Every row gives one point. Each table stands for the endless flat space through its points: a line for two points, a plane for three, and so on. Write the one point that lies in both, or say that there is none.

First (2 x 3):
[[ 14  -9 -19]
 [ 14  -7 -23]]
Second (2 x 3):
[[  2  -1 -14]
 [ 18 -17 -10]]
They share: [ 14 -13 -11]

First:
[[  2  -9  22 -28 -24 -20]
 [  7   1  12  -3   1 -10]]
Second:
[[  2   0  20  -8 -12 -15]
 [  0   2  20  -7 -14 -15]]
They share: no point

First:
[[  7  -5  19  -6  29  11   3 -11]
 [ 19  11  15 -26  17   7  15   5]]
Second:
[[ 12   2  14 -19  21   5  16  -3]
 [ 12  14  26 -21  19   9   8   7]]
They share: no point

First, 2 rows:
[[  5 -23  11  -9   6 -10 -28 -29  -2  25   6]
 [  3 -18  11  -6   6  -5 -23 -26   1  21   5]]
Second, 2 rows:
[[ 14  -5  -1   9   0  -7   2 -32   4  13   9]
 [-16 -11  23  -9  12  17 -28  -8  10  13  -3]]
They share: [ -1  -8  11   0   6   5 -13 -20   7  13   3]

First:
[[ -7  18  -2 -19 -17  -6 -34  23 -11  24  -7 -22 -16   1]
 [ -3  12 -10 -19  -7  -2 -24  17  -1  18  -3 -20 -14  -5]]
Second:
[[ -4  13  -4  -7  -1   4 -20  17  -1  16  -7 -14 -20 -11]
 [  1   3 -34 -32   4   4 -20  12   4   1  13 -39   5  -1]]
They share: no point

First, 2 rows:
[[ 16   5 -14   7  -3  -6  20  15 -10 -18 -18  12  18 -13  -8 -21   3   7
  -26  19]
 [ 15   1 -16   8   2  -5  18  11  -9 -16 -18   6  15  -9  -8 -16   4  10
  -21  16]]
Second (2 x 20):
[[ 14  -8 -17  11   8 -10  10  12  -7 -13 -24   1  12   0  -7 -11   5   7
  -11  16]
 [ 14   7 -20   5   5   8  28  -3 -10 -16  -6  -2  12 -15 -10 -11   5  25
  -26   7]]
They share: [ 14  -3 -18   9   7  -4  16   7  -8 -14 -18   0  12  -5  -8 -11   5  13
 -16  13]

First:
[[ 18 -10   5  18  17   8  11   4  22 -14   7  19 -21  16  23  -4  14   4
  -14   7   3   2  -5  19]
 [ -6   6  17  -2  17   8  19  24  -2 -30  -1  -1  -5  -8   7   0  26   8
    6  19  15  10  15  15]]
Second (2 x 24):
[[  2 -12   8  21  25  -2  15   5  28 -26  17  22 -23  20  23   3   9  -1
   -3  16   4  14  -2  14]
 [ 27   3   8   1   5  23  10  15  -2  -6 -13   2  -8  -5  13 -12  29  14
  -18   1   9 -11   3  24]]
They share: [ 12  -6   8  13  17   8  13   9  16 -18   5  14 -17  10  19  -3  17   5
  -9  10   6   4   0  18]

First, 3 rows:
[[ -4  16  16 -20  -4 -11  -6 -20  11  17   7 -30   5 -16 -12 -16  15 -12
  -16  27   9  -9   2   1]
 [ -9  19  16 -22   1  -7  -5 -18   8  15   6 -24   6 -13 -17 -16  18  -7
  -13  23  10  -5  -3   3]
 [-25  26  16 -31   5   2  -1 -11   2  14   9 -11   7  -9 -28 -21  27  -2
   -3  19  12   7 -18   2]]
Second (3 x 24):
[[-25   4  12  -1  26 -10   1 -26 -16   6  12   4  -7   0 -27 -20   0  18
   -9  19  10 -23  -2  -2]
 [  6  33  18 -33   2  -2 -12 -13  21  10 -12 -37  20 -12 -19  -7  32  -7
  -16  11   9   7  -7  16]
 [  1  36  22 -31   0   8  -9 -16  20  22   0 -34  17 -20  -9   4  30 -12
  -23  15  20  13   6  28]]
They share: [ -8  21  16 -19  12  -4  -6 -19   5  10   0 -19   8  -8 -21 -11  18   3
 -14  15  11  -5  -3  10]

First:
[[  1   3  18 -12  -3 -21 -10  16 -33 -15  -3  -4  19 -12 -17 -11  17 -34
   -5  10 -12   5  12  -2]
 [ 31  15   0  12  -9 -21  14  22  -3  15  15 -28  -5   6 -23   1  23  -4
  -29 -14  24  -7 -18 -32]]
Second:
[[ 12  12   9   8  -3 -18   1  14 -12   3  15 -21   8 -11 -19  -3  30 -18
  -20   1   7  -4   2 -20]
 [  8  16  25 -12 -19 -22  -3  22 -36   7  -9  -1  20   5 -11 -27   6  -6
  -16  -3  11  16  -6   0]]
They share: no point

First, 3 rows:
[[  6 -15  -2 -15  17 -31 -29   0  -4   9 -15   8 -10   5 -17  -9 -12  -1
  -10 -11  12 -21  10  -9]
 [ 24 -36  21  30 -17 -15  -4  -2  12   8  -3  26 -47  35 -33  34 -32  17
  -32  19  28 -11  47 -28]
 [  0 -19   5  -8  10 -18 -19  -3   9  13  -8  24 -16  17 -19  -5 -20   4
  -10   1  14  -6  16 -21]]
Second:
[[  2 -22  -8   0   9 -11 -27   1   5  10 -14  21 -28  11 -14  11 -22  13
   -9  -4  19   1   9 -16]
 [  3 -22  -3  -4   8 -15 -22   1   6  11 -12  22 -24  14 -18   7 -19   8
  -11  -3  16  -4  14 -19]]
They share: no point

First (3 x 24):
[[-21  10   8  21  31  15   0  23  23   7  33 -10  53   5   5 -41   8  39
   -9  20   0  -7 -10  14]
 [-13  -8 -10  31  20  -6 -14  20  -7  13  13 -21  16  18  28 -13 -11  14
  -12   8  24   1   7 -14]
 [-18   2   1  24  26   7  -5  21  10  10  24 -14  37  11  14 -29   1  28
  -11  14   9  -3  -3   2]]
Second (3 x 24):
[[-13  -9  -1  18  25   1   1   9  -1  18  14 -15  26  25  15 -22  -5  10
  -16  -4  12  12  -8 -14]
 [-28  -6  -1  18   7  16 -11  24 -10  12   8  -9   8  10  21  -7  16  25
  -22  14   3  -9  22  -2]
 [-23  -1  -9  28  19  13   1  17  -5   8  10 -21  22  19  13 -20   3   8
  -20   4   8   4   4  -4]]
They share: [-18  -8  -1  18  19   6  -3  14  -4  16  12 -13  20  20  17 -17   2  15
 -18   2   9   5   2 -10]

First (2 x 24):
[[ 15  -3 -18 -21 -13  12   1   4 -13  -8  14  -9   2  20  12   4 -11  21
   -6 -11  17   4 -25   0]
 [  9   0 -24 -12 -16   0  19   7  -7  -5  23 -12 -13   8  30  16 -11  12
   -3 -11  26  22 -13  -6]]
Second, 3 rows:
[[ 23  -3  -2  13   5  12 -10  18 -12  -4  24  10   2   3  12  -7 -34  45
    7 -25  36  19 -49 -14]
 [ -2   2 -32 -32 -20  12  15   3  -7  -9  19 -30  -3  28  22  23   1   0
  -18   0   1  -1   1   1]
 [ -7  -3 -34 -37 -24  10  17  -1 -10 -14  14 -33  -3  27  27  26   2  -4
  -19   4  -3  -3   5   3]]
They share: no point

First, 2 rows:
[[-20  13 -17   1  -9 -14 -14 -22  16   8  10 -15   7  11  16  20  18  -8
    4  16 -17   7 -10  31]
 [-18  16 -13  -2  -9 -10  -9 -21  12   7   9 -15   2  11  16  19  16  -9
    0  18 -13   4 -13  25]]
Second:
[[-11  17  -3  -4  -5   0  -7 -23   6  11   5 -17  -2  10  20  23  12 -13
    2  18  -8   4 -14  19]
 [ -1  13   9  -2   3  12 -13 -29   2  21  -1 -21   0   8  28  33   8 -19
   14  14  -6  10 -10  19]]
They share: [-16  19  -9  -5  -9  -6  -4 -20   8   6   8 -15  -3  11  16  18  14 -10
  -4  20  -9   1 -16  19]

First:
[[ 13 -12 -17  -9   5   5   9  -6   9  -2 -15   7  17  20  17  -8  15 -18
    4  17  -2   5  16 -14]
 [  5   8 -25  -5  29   5   1 -10  13  18 -27  -5  29   0   9  12  23 -14
   20   9  14  -3   4 -26]]
Second:
[[ 10  -6 -24 -10  12   0   5 -11   9   4 -15  -1  20  19  19  -8   9 -21
    8  18  -3   3  11 -15]
 [ 12  -6 -20 -11  12   0  15  -2   5  -2 -21  -5  17  14  22   6  14 -14
   19  12   6   8  10 -21]
 [  6  -6  -2   4   6   6  21 -11  17  10 -33   7   2  -1  13   0  17 -23
    4  30  -9  -7   1 -15]]
They share: no point

First:
[[ -2  20  19  10  12  -8  12  13   4  -3   2  -5   3  10  -7  12  10 -15
   17  30  -8 -14   8  -9]
 [ -8  26  19   0  12 -14  12   7  -4   7  12   1   9  12  -9  18   6 -13
   29  38   0  -4   4  -5]
 [  8  11  23  25   8  -4  12  23  20 -21  -7 -13  -4   9  -6   1  16 -15
   -5  23 -21 -33  17 -12]]
Second, 2 rows:
[[  1  24  20  22  16   7  11  12  -4  -9 -11  -7   0   5   3   6  10 -17
   14  23  -5 -10  11 -12]
 [  3  28  26  25  13  13  12   8  -9 -11 -15  -8   5   1   6   1   6 -14
   10  29   1  -9  15 -14]]
They share: no point

First:
[[-21   5  13   0  26 -10  -9  34   0  -1  -1 -32   1   2   3  32  -2  13
    5  18 -27  16  -5  30]
 [-16   0  10   2  22 -12 -13  29   3  -6  -5 -27   5  -3  -2  28   0  13
    7  19 -25  12   0  25]]
Second (3 x 24):
[[  9 -25  -8  -3  17 -19 -12  31  12 -16   2  -5  16 -10 -27   5  22   4
   -1  36 -21   7  22  27]
 [  9 -13 -18   1  21 -15   0  35  22 -22   4  -5   6 -20 -35  -3  24  12
    1  28 -17   5  16  17]
 [-21  11  11  17  13 -11 -24   9  11 -19 -27 -29   5 -21  -1  31 -13  26
   24   2 -19   0  -5  -2]]
They share: [ -6 -10   4   6  14 -16 -21  19   9 -16 -13 -17  13 -13 -12  20   4  13
  11  21 -21   4  10  15]

First, 3 rows:
[[ 17 -15 -18 -12   3   0 -36  -4 -21  20  -2 -11  18  -2 -28  25 -12   4
    8 -12   8 -11   8 -29]
 [ 28   5 -18 -10  15  35  -4  22 -20  14   9  17   7  17  10  18   1  14
   27  -7  29   0   4   7]
 [ 14 -11 -18 -10   3   5 -32  -2 -18  18  -1  -7  13   3 -22  20  -9   6
    9  -9  11  -6  12 -25]]
Second, 2 rows:
[[ 21  -5 -15 -15  14  21 -20  11 -20  19   0   8   8   9  -9  18  -8   4
   15  -3  19   0  10  -8]
 [ 21   3 -27   5  -6  17 -12   7 -16   7  16  -4  16  13   3  22   8  28
   27 -23  23 -12   2 -12]]
They share: [ 21  -3 -18 -10   9  20 -18  10 -19  16   4   5  10  10  -6  19  -4  10
  18  -8  20  -3   8  -9]

First, 3 rows:
[[ -7  -9 -14 -18  17   5  30  11   1  18  18 -15 -31 -27  17  -1 -31  31
    2  13   9   8   9  13]
 [  5 -15  -8   0 -13  17   0  17  37  18  12  -9  -7   3  23  -1   5   1
   26  13 -21   8   3 -17]
 [ -2  -5 -13 -13  14   5  26   6   1  13  21 -10 -27 -25  20  -4 -31  28
    2  14   6  13   3  13]]
Second (4 x 24):
[[-18 -31 -31  10   7  19   6  12  -5   0  -3 -34 -44 -42  13   1   1  21
    1  10  -3  31 -10  -8]
 [ 10 -16 -15   0  -4   2  20  -8  11  17  22  -3 -13 -10  13 -21   6  14
   29  14 -12  21   1   8]
 [  5  -1   1 -16  16   4  26  27  28  18  11   3  -8 -14  17   5 -24  12
   24  27  -5   0  19 -16]
 [-11 -13  -9  -9  26  14  20  37  17   5  -8 -15 -25 -40  13  18 -21  14
    8  26   3  12  13 -28]]
They share: no point

First, 2 rows:
[[-15  12   4  17  -9  12 -14  16  -7  -1 -10  19   2  -4  -2  -1 -11  -5
  -10  -2  20  13  17 -10]
 [-19  12  -6  21  -9  22 -10  18 -13   1   2  21  -2  -2  -6  -1  -3  -7
   -8   6  26   7  17   2]]
Second, 3 rows:
[[-19  12  21  33  -3  10 -10  27  -1 -14  -7  33  -5  10   0 -13  -6 -16
    7 -12  14  34  29 -31]
 [-15   6  27  21   1  13 -20  23 -14  -6  -8  26   6  -3  -2 -13  -3 -20
   11 -10  15  18  29 -32]
 [ -8   9   6   0 -10   7 -24   7 -12   8 -21   7  14 -19  -1   5 -18   0
  -18  -2  19  -1  11  -9]]
They share: [-13  12   9  15  -9   7 -16  15  -4  -2 -16  18   4  -5   0  -1 -15  -4
 -11  -6  17  16  17 -16]

First, 2 rows:
[[ 26  16 -15  -5  15 -14  10   4  23  33  15  24   4  19 -26  -3  -2  23
    8  -5 -29  29 -26  12]
 [ 20  16  -5 -13  13  -4  10  -6  15  25  17  22  -8   7 -22 -15  -4  21
   -2 -13 -23  23 -18  16]]
Second:
[[ 25  29  16 -17  22   2  17  -4   0  18  31  17 -12   1  -8 -18 -23  40
   10 -17 -16   3 -19   4]
 [ 31  34  15 -13  26  -3  14  -8   0  18  30  14  -8   4  -3 -12 -24  45
   12 -14 -19  -2 -16   4]
 [ 37  22 -15  -7  20 -27 -10 -32  12  24   0  14  10  22  -9   0   6  21
  -12  -8 -31  10   2  22]]
They share: no point

First (2 x 24):
[[ 13  -5   9 -13 -21  13  14  19  -5  -9  -2  -9  13 -22 -23 -13  12 -21
   -3   7 -14 -22 -11  17]
 [ 16  -8   6 -17 -23  12  10  22  -8  -4  -2  -6  13 -24 -26 -12  17 -24
    2   8 -20 -23 -16  22]]
Second (3 x 24):
[[ 25   2  18  12 -21  14  12   4 -11   2   4 -12  17  -9  -8 -10  11   5
   -8   8  -9  -8  -2  23]
 [ 17  -1   9  -6 -14   8  17  11  -7  -6   1  -7  12 -19 -13 -17  11 -12
  -13   3  -7 -16   3   9]
 [ -8 -13   1 -36 -21  12  30  32  -5 -24 -11 -15  27 -38 -26  -3   4 -38
  -12  -3 -20 -41 -12  -5]]
They share: no point

First (3 x 24):
[[ 11  -9   7 -34  -2  -3  13  16  23  -7  -9 -28  14  -5   0   2   0  12
   25   5  -1 -12  -2  -9]
 [ 27   7  -9 -10  22   9   9  12   3  -7 -13 -12   2  -1  16   2  24  12
   25  29  -5  -4  18 -17]
 [ 23   7  -5   0  24  16  -4  -1  -6 -19 -38 -20  -5 -24  28 -22   6 -12
    5  19 -10   6  23 -39]]
Second:
[[ 28  11   8 -31  12  11  12   6  -2 -32 -28 -26  -1  17  -8   3  -6  17
   37   3   7  -7  -5 -17]
 [ 37  -6  -8  -7  23  11  20 -14  -6  -2  -3 -34  16   1  33  19   2   6
   33  13  -3  -1  -9 -31]
 [ 13  22  14 -45   7   7   0  26   6 -48 -47 -14 -14  15 -31 -17  -2  20
   29   5  13 -11   9 -11]
 [ 28  -3 -23  -4   2  17  32  16  12  -5 -18 -46  16  -2  30   1   8  12
   39  25 -27 -22   0  -7]]
They share: no point

First:
[[ -7   8  26  28   4   8   4  10 -13   0 -21 -14 -15 -19 -18 -26   6 -20
   21  -3 -29   4  -6 -27]
 [-32  -2   1  -2  24 -17  19   0 -28 -25  -1   6 -15   6 -18  -1  31  -5
   -9 -18  -4  24 -21  -2]]
Second:
[[-18   7  13  21  10  -3   9  11 -20 -10  -8  -1 -14 -14 -15 -12  12  -8
   14 -12 -15  17  -9 -17]
 [-19  10  10  26   8  -4   8  16 -21 -10  -3   4 -13 -19 -12  -8   8  -2
   19 -15 -11  22  -6 -17]]
They share: [-17   4  16  16  12  -2  10   6 -19 -10 -13  -6 -15  -9 -18 -16  16 -14
   9  -9 -19  12 -12 -17]

First (3 x 24):
[[  1  -3  20  17  11 -30  35  -9  12  14  17  33  15  14  23   0 -26 -36
   -5  -5  10 -13  -9   3]
 [  2 -10  14  16  15 -23  29  -1  11   3  14  25  17  14  23  -3 -27 -27
   -7 -11  13 -15 -10  11]
 [  1 -15  14  23  14 -21  23   3  21  -4  11  18  12  17  17 -15 -11 -21
   -5  -5  22 -13   3  12]]
Second (3 x 24):
[[  4 -19   3  21  19 -11  14  -2  20 -11  14  16  13  16  10 -10 -17 -18
   -3  -8  20 -20  -2  22]
 [ -5 -31   6   6   7 -20  17  28  11 -11  -4  10  31  28  25 -40 -26 -39
   -6 -23  44 -23 -17  19]
 [ -3 -20  22  -4  18 -38  33  13   3  -6   5  33  22  32  25 -20 -24 -26
  -22  -8  27   1   8  -7]]
They share: no point

First:
[[-14 -14  -7  -3   0   6  -9  -9 -17 -18  31   7  -8   4 -15  -8  13  18
  -10 -29 -24  29 -11 -14]
 [  3 -17 -19 -22   6  20   1  -8   7  -2  13  12  28  -5 -13 -30 -16  27
    5   0 -13   6 -22 -17]
 [-15  -6 -10  -6  -2  13 -10   0 -18 -14  37  17  -6   0 -18 -10  11  29
   -1 -27 -23  32 -19 -13]]
Second:
[[-27  -8 -34 -12  -5   2 -20 -24 -17  -5  -6 -22  10 -10   1  -4   8  12
  -33 -27 -35  14   3 -37]
 [  2 -25   0  -9   6   9   2 -13  -1 -17  29  11   5   9 -16 -20   0  13
   -1 -16 -13  17 -15  -8]
 [ 15 -34  14  -6  13  12  12  -6   5 -23  44  26   2  16 -25 -28  -4  16
   13  -9  -5  20 -23   5]]
They share: [ -6 -21 -10  -9   4   7  -4 -15  -6 -14  19   2   6   3 -12 -16   2  14
 -10 -18 -20  17 -10 -16]

First, 4 rows:
[[ 30  -7  40 -10  11  -2   2 -25  16 -27  -4   0 -23  32   8 -23  11  -6
  -10  37  32   9  22  23]
 [  9 -14  32  -6   9   3   3  -9  23  -9  -2  -5 -30  14 -11 -15   1  -6
  -17  30  13   6   8  30]
 [  8   3  40  -6  25  -4   6 -11  16 -15  12 -10 -37  20  -4 -21  -3  -8
    0  37  16   7  12  27]
 [ 10 -23 -20   4 -15  30  34 -15  -8  15  -8  -2   3   8 -10  11   1  20
  -26 -11  -6 -19  20   1]]
Second (4 x 24):
[[ 40 -27 -18  26  -8   6   2 -35  13 -10 -27 -24 -25  18 -29 -32 -16  28
  -11  18   9   8   5  11]
 [ 10   6  24 -21  -4  25  35  -2   5 -14   5   1 -18  14  19   2  31 -11
  -31   7  15 -15  39   6]
 [ 19   3  15   6 -30  -4  23  -5  30  -1  -5   1 -32  36 -14   0  13  -4
  -39  25  20 -16  36  20]
 [ 10  -9  24  -6 -14   0  20 -17  25   6  15  16 -13  34 -11  22  16  -6
  -41  22  25 -20  39  31]]
They share: no point

First (3 x 24):
[[ 22  -6  17  11  -5  18   2   6  23  10  17  40  17   2  15  29 -13   3
    4 -12  -4  -6  -8 -19]
 [ 14   6  18  29 -11  19 -16   1  25   7  -5  35  -3 -16   7  27 -23  26
    5   9   1  -1  -3 -12]
 [ 10  -2   8   3 -21   9  -4  -5   5  -5  33  15  15  10  31   5  -7  -8
   -5 -19 -21  19   3 -12]]
Second:
[[ -6 -11   3  22  -4  -5 -34   6  23  13  -3  35  -2 -16   4  10 -18  18
    1 -14 -14  19  -7 -11]
 [  4  -3   9  22 -12   5 -22  -4  15   5   5  27  -2  -8  12  12 -20  18
   -1  -6 -10  17  -3  -9]]
They share: no point

First:
[[  9   3  -6 -19  19  -9  -5   3 -16   3   9  -5  29  15  -6 -10  -4 -23
  -10  13   0   2 -22 -26]
 [ -7  18  15 -23  14  15   6   9 -21  14  -2  -3  10  12   2  -3 -15  -4
  -16  -9 -10 -16 -26 -32]
 [  5  15   2  13  15  -3 -27  21 -20 -19  31 -21   5  17 -48  22 -26 -21
  -28  -9  -8 -30 -12   0]]
Second, 4 rows:
[[ 12  -3  12   8   7 -15 -11 -18 -19 -30  21   4  26   6 -33  11  20 -23
  -22  -5  -3 -13 -31 -26]
 [ 12   7   2  -3  19  -6 -16   4 -14  -9  16 -11  18  13 -26   9  -6 -19
  -15   3  -4 -15 -19 -19]
 [ 18   1   8   7  21 -20 -16   0  -6   1  32 -33  26  19 -38  13 -10 -19
   -1  17  10   3 -11 -25]
 [  3  15   3  -7  22  -3 -11  24 -13  18  24 -35  14  24 -24   5 -37 -14
   -7  10   3  -4  -7 -17]]
They share: [  3  12   3  -7  16   0 -11  12 -19  -3  15 -11  14  15 -21   5 -16 -17
 -19  -2  -6 -16 -19 -17]

First:
[[-19  -2  -5 -25  10  -8 -22   6  15  -7  22  17 -22   2  14  -5 -12   7
    2  -7 -15  15 -11   8]
 [-39   4 -37 -19  16  -2 -18  18  21 -13  24  27 -30  -4  -2  15  -2  13
   16 -33 -11   3  13 -12]
 [ -4  -1  18 -19   6 -12 -13   3  11  -3   9  12 -15   1  28 -20 -12  13
   -9  12  -1  13 -27  18]]
Second (3 x 24):
[[  6 -11  -9 -32 -15  15 -19   1   8   6  24  20 -30   2  23  -3   5  28
   10   6 -28  13  -6 -18]
 [  0 -11  -5 -27 -10  11 -20   5  10   4  18  25 -27   2  21  -9   3  25
    7   6 -24  17  -7 -15]
 [-14   9 -14 -27  10 -10  -9   1  13  -9  29   0 -25  -3  18  12 -10  13
    5 -14  -3  -7 -11  12]]
They share: [-18   1  -4 -19  10  -8 -15   9  15  -7  15  18 -21  -1  16  -6  -8  13
   1  -6  -5   9 -11   6]

First (2 x 24):
[[ -8  13  -4   9  -9   1  15  15  -7  -8  13   5  13  26  -9  -3  21 -10
   -3   6   4   0  15   8]
 [-26  -2   5   9 -12  -2  30   6 -25  -8  10  17  -2  11  -6  -9   9 -16
  -15   0   4  15   6  17]]
Second (2 x 24):
[[-15   4   0   5 -13  -5  21   8 -19 -10  10  14   4  20  -6  -5  16  -8
   -9  -2   8   9  13  14]
 [-12  16  -3  17  -4  10  18  20  -1  -4  16  -1  16  23 -12  -5  19 -20
   -3  16  -4  -3  10   5]]
They share: [-14   8  -1   9 -10   0  20  12 -13  -8  12   9   8  21  -8  -5  17 -12
  -7   4   4   5  12  11]

First (3 x 24):
[[  5  21  -7  -1   5  20 -13  -6   5 -14 -29   3  15   8  10   0 -19 -28
  -13 -21 -13   3 -16  22]
 [  5   0 -13  17 -13  -1  -7  27  14 -29 -23   6  36  17  22   0   5   2
   14   9  17  24   8  13]
 [ 11  40   7  -9  13  39  -9 -27  -8   3 -27   4   0   3  -4 -10 -31 -48
  -32 -39 -33  -8 -32  23]]
Second, 2 rows:
[[ -4  14  -6  -7  12  24  15  10   2   0 -20 -10  16  20  -3   7 -16 -20
    4  -6   0  -6 -11   1]
 [ 20  14  -2   9  -8  20  -5  -2   6 -20 -28  14  20  12   5 -13  -4 -24
  -12 -14  -8  18  -7  13]]
They share: no point

First (3 x 24):
[[-17  -5 -24  15   1   8 -21 -28 -17  19 -11  29 -22  21 -23  -6  15   3
   11  -3  -2  26  10  31]
 [-18  -8 -19   9   5  10 -16 -24 -15  15 -11  23 -19  18 -25  -9  16   0
    7  -8   1  20   5  25]
 [ -6  12   5   5   1  -6   8 -16 -23  31  -7  27   5  10  -5   7  16   8
   19  16  13  20  17  29]]
Second:
[[  0  -3   5 -12   8   5   1 -10  -8  21 -21  15 -11  14 -23 -22  21 -10
   -4 -16  11  16 -10  12]
 [-21 -15  -1  12  14  17  10  -4 -23   0  -9  21   1   8 -14  -7  24   8
    5 -10  -1  -5  11  24]
 [-10  -5  -3  -8  10   7   9 -12 -10  17 -15  11  -7   8 -19 -12  21 -10
   -2 -10  13  10   0  12]]
They share: no point
